Each point is reached from the start by the listed moves, each made once or not at all, plus a little noise. Say if it took an odd or an even number of moves. Then give how often each move was made.

Moves:
(1): [-16,1,1,8,-43,5]
(2): [-27,-8,34,-59,-11,29]
(3): [22,-13,-82,42,-1,25]
Start: [39,-16,2,-12,94,23]
Points:
[49,-27,-78,37,55,52] -> even (1, 0, 1)
[-2,-25,37,-65,38,56] -> even (1, 1, 0)

Moves:
(1): [19,-16,25,6,-13,6,-27,-12,-3,-1,17,31,22,3]
(2): [58,-3,8,-27,16,20,50,22,-9,13,-13,-7,-18,29]
(3): [55,10,-14,-39,-31,-10,-29,0,15,-21,-2,14,17,2]
(4): [-13,-4,-8,29,60,-28,-21,-13,26,-2,22,27,24,-7]
(5): [3,-49,12,-33,-7,8,-3,-62,24,0,-34,7,44,-7]
(6): [7,26,-46,-27,-9,27,4,-12,-36,16,51,25,13,-2]
(7): [12,0,-14,-39,-19,4,-32,-34,-16,-34,-22,2,-7,10]
(8): [-23,23,42,41,-4,-34,16,-30,-1,5,-12,14,-30,-51]
(9): [-14,24,-49,44,34,68,-23,16,0,-45,-4,15,18,-56]
(10): [-38,37,57,-10,18,9,41,-14,-8,-28,32,-3,-1,25]
(11): [-4,5,-6,38,-28,-13,48,13,-23,6,-8,10,-3,35]
(12): [12,37,2,11,-12,0,3,5,2,31,4,-1,-25,15]
Start: [14,-4,3,21,2,14,7,2,-9,-10,-14,-6,-12,-2]
Points:
[121,70,10,94,-31,52,42,9,-32,-15,-33,63,-37,-26] -> odd (1, 1, 1, 0, 0, 0, 0, 1, 1, 0, 1, 1)
[20,-48,-5,31,18,92,-43,-56,15,-60,-32,50,72,-67] -> odd (1, 0, 0, 0, 1, 0, 0, 0, 1, 0, 0, 0)
[67,2,-19,81,13,93,57,39,-44,-41,-26,43,5,11] -> even (1, 1, 0, 0, 0, 0, 0, 0, 1, 0, 1, 0)

Moves:
(1): [-8,-8,-1,-15,8,10,-7,-9,-11,-5,14,4,-2,-12,2,22,-5,2,5,1,10,2,-11,8,-4,17,0]
(2): [-5,-11,10,2,-7,8,0,-2,2,-7,-12,1,-3,20,4,14,-6,13,10,14,-1,-7,0,12,10,1,0]
(3): [-8,-3,2,-3,-5,11,9,9,3,-8,-6,2,0,2,3,12,3,0,-5,-4,13,15,-5,-6,-12,4,3]
(4): [1,-13,6,4,22,-13,-18,0,16,21,-10,5,-1,12,5,-4,-3,11,-4,-1,13,-15,-5,-12,-25,-13,2]
(5): [7,11,-35,14,-18,-16,-15,-16,0,13,14,4,-1,-9,2,12,-4,0,-14,-7,9,-5,1,-3,10,-5,6]
(6): [-6,-15,-1,1,1,2,14,11,9,3,-6,-12,3,-12,0,10,-16,-9,0,-26,-1,-14,-2,-15,-1,-1,4]
(7): [2,-3,13,4,6,-16,-3,-6,-1,-2,-9,-10,-5,-2,-5,-2,-2,8,2,-11,12,3,-14,-19,-1,4,-7]
(8): [-13,12,3,-8,22,-1,5,-6,11,-7,-1,7,-5,14,-14,-3,-2,-9,-20,-6,4,-5,13,15,6,7,2]
(9): [8,3,-6,-5,16,4,-15,7,-12,1,8,-4,1,0,-5,9,5,-4,-1,-9,3,6,0,23,3,6,-12]
(10): [4,0,10,7,10,9,-9,2,-2,-8,-4,7,4,-4,-10,0,-12,-4,-15,6,-2,-17,4,4,4,5,3]
(11): [-23,-5,-9,10,5,-8,14,-7,2,0,4,-5,-6,3,-3,-3,-4,11,-14,6,-4,0,-1,4,-9,-3,10]
(12): [-4,3,-12,7,5,9,-1,-1,-10,1,-2,25,9,-3,1,-15,-7,-10,7,3,-7,-2,-28,7,-28,0,12]
(13): [14,-6,0,-5,20,-4,-2,16,-9,-4,9,-5,-15,-8,-14,-12,-21,-10,-13,9,-18,0,-24,22,23,10,-7]
(14): [8,5,-10,10,-5,12,2,-20,-3,0,4,6,8,-9,12,-2,-8,16,-6,14,0,-6,4,1,3,12,9]
(15): [3,-19,-1,1,2,16,2,-10,0,-11,-2,-8,9,9,1,4,-20,13,-2,-13,-6,1,19,-17,6,-20,-8]
(16): [14,-18,9,-5,25,-8,13,8,17,-5,4,1,-6,-10,7,-5,-21,1,3,-8,-17,0,12,34,-4,-10,-4]
(17): [9,-6,-8,7,14,26,-10,4,-10,-5,-12,-19,-10,-13,-17,-6,8,10,22,13,-7,14,3,9,4,7,10]
(18): [8,2,-3,-13,-4,10,1,-10,3,6,5,-6,7,-9,-5,1,-1,-9,-7,6,6,-3,16,6,-1,-1,5]
(19): [-2,-18,4,5,14,-2,13,11,-8,10,0,-7,0,-5,-4,12,10,-2,0,-12,5,-1,4,-3,5,3,-3]
(20): [-5,-13,24,-14,10,-6,-10,19,-10,16,-27,-12,-3,11,-4,19,10,-6,38,-22,-15,-2,12,-12,-3,7,7]
(21): [-2,-12,0,4,11,5,-23,-2,-9,-24,4,2,14,-10,6,-16,2,12,9,-11,10,22,0,0,-3,-7,8]
(22): [2,14,1,7,12,14,15,-9,-11,-1,9,11,1,6,2,-13,-7,1,-10,-11,-1,-10,2,8,10,-19,-4]
(23): [2,2,-16,-6,-3,-5,-10,-8,-7,-23,2,-5,-3,-7,2,-9,2,-10,-13,21,5,3,23,6,-19,16,11]
(24): [1,0,-10,-9,11,-1,2,4,-16,-2,-2,-1,8,-1,-6,9,13,-9,3,5,-6,-8,-5,3,-1,-4,7]
Start: [-2,12,-2,-4,1,-17,-24,-1,-7,4,7,-3,11,-8,-10,-14,-6,-4,7,4,11,-6,-26,18,10,-13,22]
Points:
[-22,-83,41,-5,111,-4,-58,31,-21,-39,-59,-12,15,11,-39,-5,-69,-10,0,-49,21,-24,-30,1,-28,4,47] -> even (0, 1, 1, 1, 0, 1, 1, 1, 0, 1, 0, 1, 1, 0, 1, 0, 0, 0, 1, 1, 1, 0, 1, 0)
[-4,-83,-23,-7,110,-14,-31,8,-46,-54,35,-29,10,-66,-23,-21,-84,-1,-7,-47,0,15,-48,69,-22,1,26] -> even (1, 0, 0, 0, 0, 1, 1, 0, 1, 0, 1, 1, 1, 0, 1, 1, 0, 0, 1, 0, 1, 0, 1, 0)
[12,-13,-8,-7,101,-10,-6,-41,-14,-5,-4,23,22,0,-12,-31,-38,-3,-28,17,23,-56,-3,76,-34,-17,52] -> even (0, 1, 0, 1, 0, 0, 1, 1, 0, 0, 0, 1, 0, 1, 0, 1, 0, 1, 1, 0, 0, 1, 1, 1)
[-22,-6,-23,-18,75,-32,-32,-12,1,12,15,-17,5,2,-32,-13,1,-16,-52,8,44,-21,22,58,-30,2,37] -> odd (0, 0, 0, 1, 0, 0, 0, 1, 1, 0, 1, 0, 0, 0, 0, 0, 0, 1, 1, 0, 0, 0, 1, 0)
[-34,-74,-16,-3,106,-24,-16,13,-16,2,12,6,30,-45,-2,-4,-39,3,16,-40,16,-21,-62,45,-61,-31,57] -> odd (1, 0, 0, 1, 0, 1, 0, 0, 0, 0, 1, 1, 0, 0, 0, 1, 0, 0, 1, 0, 1, 0, 0, 1)
[-1,-13,-29,12,42,37,-7,-2,-11,-23,0,-20,-9,-1,-45,6,-70,7,-26,-27,2,-16,-22,45,67,-27,29] -> odd (0, 1, 1, 0, 1, 1, 0, 1, 0, 0, 0, 0, 1, 0, 1, 0, 1, 0, 0, 0, 0, 1, 0, 0)
[20,-38,-44,-6,121,61,-24,-31,-44,-40,19,8,17,-53,-30,-35,-90,11,-41,50,-11,-32,-22,95,-40,-10,71] -> odd (1, 0, 1, 1, 0, 0, 0, 0, 0, 1, 1, 1, 1, 1, 1, 1, 1, 1, 0, 0, 0, 1, 1, 1)

Moves:
(1): [11,-3,-2,-16,-7,3,-8,-21,-5,-3,-6,-8,3,9,-5,-4,20,-3,-3,-14,-1,5,0,-14,-17,-7]
(2): [13,-12,23,-11,7,17,-2,-2,-25,-6,-20,12,-7,-3,-14,0,-4,-7,13,-5,-17,-10,-9,26,-15,18]
(3): [-4,3,10,10,5,-18,-2,-6,7,-4,-14,1,2,16,12,0,-6,-10,19,-7,1,1,5,-4,7,-5]
(4): [-5,-8,2,-8,2,-19,-6,16,-14,-13,6,-4,-2,-2,5,-5,-9,-19,6,14,-2,2,-2,-3,-3,-9]
(5): [1,-2,-7,-18,1,0,2,4,-22,-9,-5,-2,10,8,6,7,8,9,-5,7,-4,-6,9,5,16,7]
(6): [19,0,-13,5,6,16,12,0,-6,-2,-2,5,2,-7,8,4,-5,1,-4,0,6,8,1,-1,2,-8]
(7): [22,-3,5,-4,-16,2,4,15,8,-6,-23,4,-32,-20,-8,-8,0,-19,-18,11,-12,24,-10,8,29,-7]
(8): [-9,-13,-10,-1,-7,11,7,8,-3,8,-6,-15,4,8,13,-5,13,-1,-17,-12,16,2,-10,-3,-7,10]
(9): [1,-1,-9,15,-2,-12,6,12,3,-1,-4,1,-1,-9,-11,13,-11,1,4,2,0,-6,-5,9,7,5]
(10): [-10,2,17,1,3,3,-11,-2,-4,-9,14,-5,-1,-5,16,24,12,1,-10,7,14,-12,6,10,8,-1]
(11): [-9,11,-5,-14,5,-9,5,-18,9,16,-10,9,-1,4,-15,-6,0,-2,-1,-13,-5,3,11,16,-10,7]
(12): [8,5,-6,-22,11,-5,12,-4,-5,-7,7,18,3,35,2,3,2,9,-14,4,-18,-10,-10,0,-21,-11]
(13): [-18,18,-12,-3,-23,-9,-15,24,-8,11,-12,-1,-2,2,1,-4,-1,7,-1,1,-15,8,-19,5,-1,-13]
(14): [15,13,10,25,-9,-2,3,25,8,-3,-5,15,-13,0,-9,16,-7,-5,5,5,6,-7,6,3,27,22]
(15): [-1,-11,0,3,-3,9,-17,-11,7,3,-3,1,11,0,7,2,1,-10,0,6,-3,4,-7,-7,2,5]
(16): [-19,8,1,12,8,-4,-4,3,14,11,-6,-3,-10,-20,7,1,-1,0,-9,-10,3,-24,-6,-5,-9,12]
(17): [-27,-3,1,-7,14,-2,-13,-3,-21,0,0,-8,-5,10,-3,-6,-3,-7,-8,-1,0,-10,7,-7,7,-7]
(18): [-12,5,-3,-1,-7,-4,4,-5,-11,-4,2,-4,-1,-7,-3,11,11,-1,3,7,-1,4,3,-11,7,-14]
(19): [-14,-7,-17,8,10,11,-17,-10,-1,-11,-17,-3,12,16,10,-13,4,-2,17,5,4,-2,-4,2,-9,-8]
(20): [-13,-22,-5,-8,2,4,-2,-16,-16,-16,2,13,-21,7,16,-10,-1,11,-7,9,-3,4,-9,3,-9,-5]
(21): [9,3,19,1,-13,-5,5,16,-3,-6,-2,-12,1,-1,-5,-5,-16,-12,-3,-1,3,-2,7,2,-6,0]
(22): [-5,19,-4,9,-5,0,1,27,3,1,-23,-21,-4,0,-3,16,8,8,6,-1,7,23,-9,11,-6,10]
(23): [-18,-27,5,13,-10,-11,-2,29,1,5,-21,15,11,-10,8,-31,-3,17,-27,-8,6,21,7,-3,-8,-18]
(24): [15,-16,-10,21,-4,-8,5,4,-6,-8,18,15,15,14,7,-11,2,3,-4,10,-14,10,20,15,-3,9]
Start: [-12,4,-17,-2,-11,-14,12,8,-14,4,-11,2,10,9,-11,-3,-7,-16,-2,-3,12,35,15,-6,19,5]
Points:
[-73,-14,-58,-2,-16,-40,-2,62,-63,-3,-101,-9,38,66,33,-46,-8,-7,-51,-34,11,21,-7,-19,-20,-37] -> odd (1, 0, 1, 0, 1, 1, 0, 1, 1, 0, 0, 1, 1, 0, 0, 1, 1, 0, 1, 0, 1, 0, 1, 0)
[-57,5,-15,-14,-34,-2,-22,47,-77,-26,-121,32,5,36,18,7,18,2,-42,-5,-6,42,-11,34,-32,1] -> odd (1, 1, 0, 0, 1, 1, 0, 0, 0, 1, 1, 1, 1, 1, 1, 1, 0, 1, 1, 1, 1, 1, 1, 0)
[-50,-3,-20,17,-40,-20,-27,34,-8,-5,-41,9,-45,-37,20,13,-7,-27,-39,23,-6,31,-35,16,48,1] -> odd (0, 0, 0, 0, 0, 0, 1, 0, 1, 1, 0, 0, 1, 0, 1, 1, 0, 0, 0, 1, 0, 0, 0, 0)
[15,-41,-2,-6,-9,-2,-2,72,-75,-45,-73,47,38,44,6,-25,-38,-37,-13,24,-7,31,14,15,1,4] -> even (0, 1, 0, 1, 1, 1, 0, 0, 0, 0, 0, 1, 0, 1, 1, 0, 0, 0, 1, 0, 1, 0, 1, 0)
[-71,6,-66,-38,-10,-31,-18,-31,-68,-25,-25,32,17,70,32,-5,47,14,-35,9,-29,15,15,19,-30,-18] -> odd (1, 0, 0, 0, 1, 0, 0, 0, 0, 1, 1, 1, 1, 0, 0, 1, 0, 1, 1, 1, 0, 0, 0, 1)
[-46,-52,-54,-11,-44,-86,-8,36,-83,-46,-40,48,38,72,34,-33,1,-4,-31,29,-42,74,5,-12,-5,-51] -> even (1, 0, 1, 1, 1, 0, 0, 0, 1, 0, 0, 1, 1, 0, 1, 0, 0, 1, 0, 1, 0, 0, 1, 1)
[-53,-51,-22,-28,-26,-26,-41,67,-105,-57,-89,31,-20,60,22,-53,21,-18,-50,29,-40,89,-17,47,-30,-43] -> odd (1, 1, 0, 1, 0, 0, 1, 0, 0, 1, 0, 1, 1, 0, 0, 0, 1, 0, 1, 1, 0, 1, 1, 1)
[-29,-7,-62,50,-49,-24,-31,54,-64,-50,-39,6,8,24,28,35,14,-25,11,47,10,76,-2,15,24,-11] -> odd (1, 0, 0, 1, 0, 1, 0, 0, 1, 1, 0, 0, 1, 1, 1, 0, 0, 1, 1, 1, 0, 1, 0, 1)
[-27,-46,11,-3,-12,-48,19,36,-78,-41,-21,86,-7,41,1,-12,-7,-11,-38,25,-22,39,36,50,-9,0] -> even (0, 1, 0, 1, 0, 0, 0, 0, 0, 1, 1, 1, 0, 1, 0, 0, 0, 1, 0, 1, 0, 0, 1, 1)

Moves:
(1): [0,1,7,0,6,1,-12,-6,11,-7,-10,-13,27,6,-6,-8,-4,6,-8,-2,5,-2,7,-3]
(2): [-1,7,8,-8,-2,-19,3,19,-31,-3,3,-4,20,-19,2,-17,17,-7,-12,10,23,-8,-28,11]
(3): [-16,-19,0,20,-8,-15,10,-3,-5,-2,1,1,3,-1,-10,-13,13,-4,6,14,6,11,-8,-1]
(4): [-6,-1,-1,-4,-6,5,-4,-13,-5,-7,18,10,8,6,17,19,-18,10,7,14,-11,-14,-15,11]
(5): [-10,14,-4,6,-4,16,-6,-2,-3,9,-2,1,-13,7,-16,-7,-10,12,-5,5,6,-4,-11,-11]
(6): [-3,-13,18,-14,2,4,-6,2,-2,-4,-2,1,-15,-14,-5,1,20,7,-24,-14,6,-8,-3,19]
(7): [-24,-6,27,0,6,-24,-20,-8,9,21,-7,-9,7,-11,0,18,7,7,4,4,-5,6,-5,22]
(8): [11,-11,6,-1,10,-3,-3,-1,0,12,7,-3,-3,29,9,-9,5,-8,3,-13,7,-12,6,5]
(9): [2,-6,10,5,-5,-1,0,-4,0,-17,14,-1,-2,-4,-5,15,3,-12,7,12,9,5,-10,-10]
(10): [-10,5,21,0,6,-19,-4,0,-18,-3,-22,15,-7,16,-1,-3,0,15,-11,2,-2,2,-7,-7]
(11): [16,-19,-3,3,19,-2,17,21,-4,11,20,-13,3,-6,4,12,-12,17,11,-1,4,-1,9,-2]
(12): [27,-23,10,11,4,-4,-13,-12,5,2,5,-10,16,25,0,-10,-14,-18,-6,-5,-12,14,12,15]
(13): [-12,-8,-1,15,-24,-16,-15,-16,-12,6,-1,2,-22,3,-2,4,6,2,-20,-8,0,-12,-19,-16]
(14): [13,-13,10,-7,-7,8,3,-4,9,19,2,7,-8,10,8,8,-1,10,-15,-5,2,1,-11,-8]
(15): [-18,-13,-17,-11,-1,20,-9,1,-2,4,22,-3,6,1,4,11,-14,-24,-8,0,-19,22,-16,-34]
(16): [19,3,0,-9,9,18,2,-15,1,0,25,8,8,-7,10,21,5,-4,-15,2,18,17,0,-9]
(17): [5,-2,10,3,5,-12,7,-11,1,17,2,-28,-11,7,4,11,-17,3,-9,19,-32,-1,-14,2]
(18): [-7,9,-9,22,14,-9,-14,-20,-2,7,9,11,-4,-10,5,8,6,-21,-4,10,-8,-20,-16,-7]
(19): [-10,9,10,-16,-7,8,-12,-1,-6,0,-19,6,7,-14,1,12,-19,9,-5,24,-10,-19,15,1]
(20): [4,-17,-17,6,-14,7,-13,7,-13,7,-10,6,3,8,15,24,20,-16,-7,34,10,34,0,13]
(21): [-5,-32,-15,-18,-5,-12,-16,-22,24,13,1,-19,-29,0,20,7,-4,-10,8,28,-7,30,-8,-25]
(22): [8,1,26,-6,31,0,-19,11,5,6,25,-3,6,-18,4,10,28,22,-9,18,-32,-13,7,2]
(23): [-4,1,-8,-5,1,-4,11,9,-5,-3,7,11,8,-2,-30,8,-15,-14,3,5,2,-14,-5,-2]
(24): [6,9,-1,-9,2,47,-7,-25,-11,-22,8,11,14,-8,-31,-1,14,-6,-13,-21,10,10,-13,-13]
Start: [-1,16,-13,5,1,-5,-5,24,-23,-6,-4,-22,-15,5,3,20,10,8,-14,-10,22,-13,25,-17]
Points:
[-55,-62,70,-31,-3,-16,-84,-55,-67,15,24,-56,-13,21,-9,54,-9,-19,-75,68,-9,20,-79,-34] -> odd (0, 1, 1, 1, 1, 1, 1, 1, 1, 1, 0, 1, 0, 0, 1, 0, 1, 0, 1, 0, 1, 0, 0, 1)
[-5,-29,20,0,28,30,-88,-7,-20,10,84,-25,58,16,-5,120,-4,-22,-54,76,-7,38,-12,-24] -> odd (1, 0, 0, 1, 1, 0, 1, 0, 1, 0, 0, 1, 0, 0, 1, 1, 0, 0, 0, 1, 0, 1, 1, 0)
[-11,-90,43,-9,-19,-62,-95,-38,-12,43,-17,-81,-29,38,4,93,-2,-36,-69,75,-3,8,1,3] -> even (1, 0, 0, 0, 0, 1, 1, 1, 1, 0, 0, 1, 1, 0, 0, 0, 1, 0, 1, 1, 1, 0, 1, 0)
[3,-82,20,-26,14,23,-121,-34,-1,20,50,-30,-1,-1,61,118,14,-30,-79,104,-45,17,-12,-45] -> even (1, 0, 0, 1, 0, 1, 0, 0, 1, 0, 0, 1, 0, 1, 1, 0, 0, 1, 1, 1, 1, 1, 0, 0)
[-43,-16,-25,-18,42,25,-48,14,-61,12,71,-23,7,-69,-47,50,12,-18,-45,81,-4,-21,-50,-99] -> odd (0, 1, 1, 0, 1, 0, 0, 0, 0, 0, 1, 0, 0, 0, 1, 0, 0, 1, 1, 0, 1, 1, 1, 1)
[-10,-34,23,52,40,-77,-16,2,-65,60,59,-57,20,28,-14,39,-28,-14,-17,51,1,-56,-51,25] -> odd (0, 1, 1, 1, 1, 0, 1, 1, 0, 0, 1, 1, 0, 0, 0, 0, 1, 1, 0, 0, 0, 0, 1, 0)
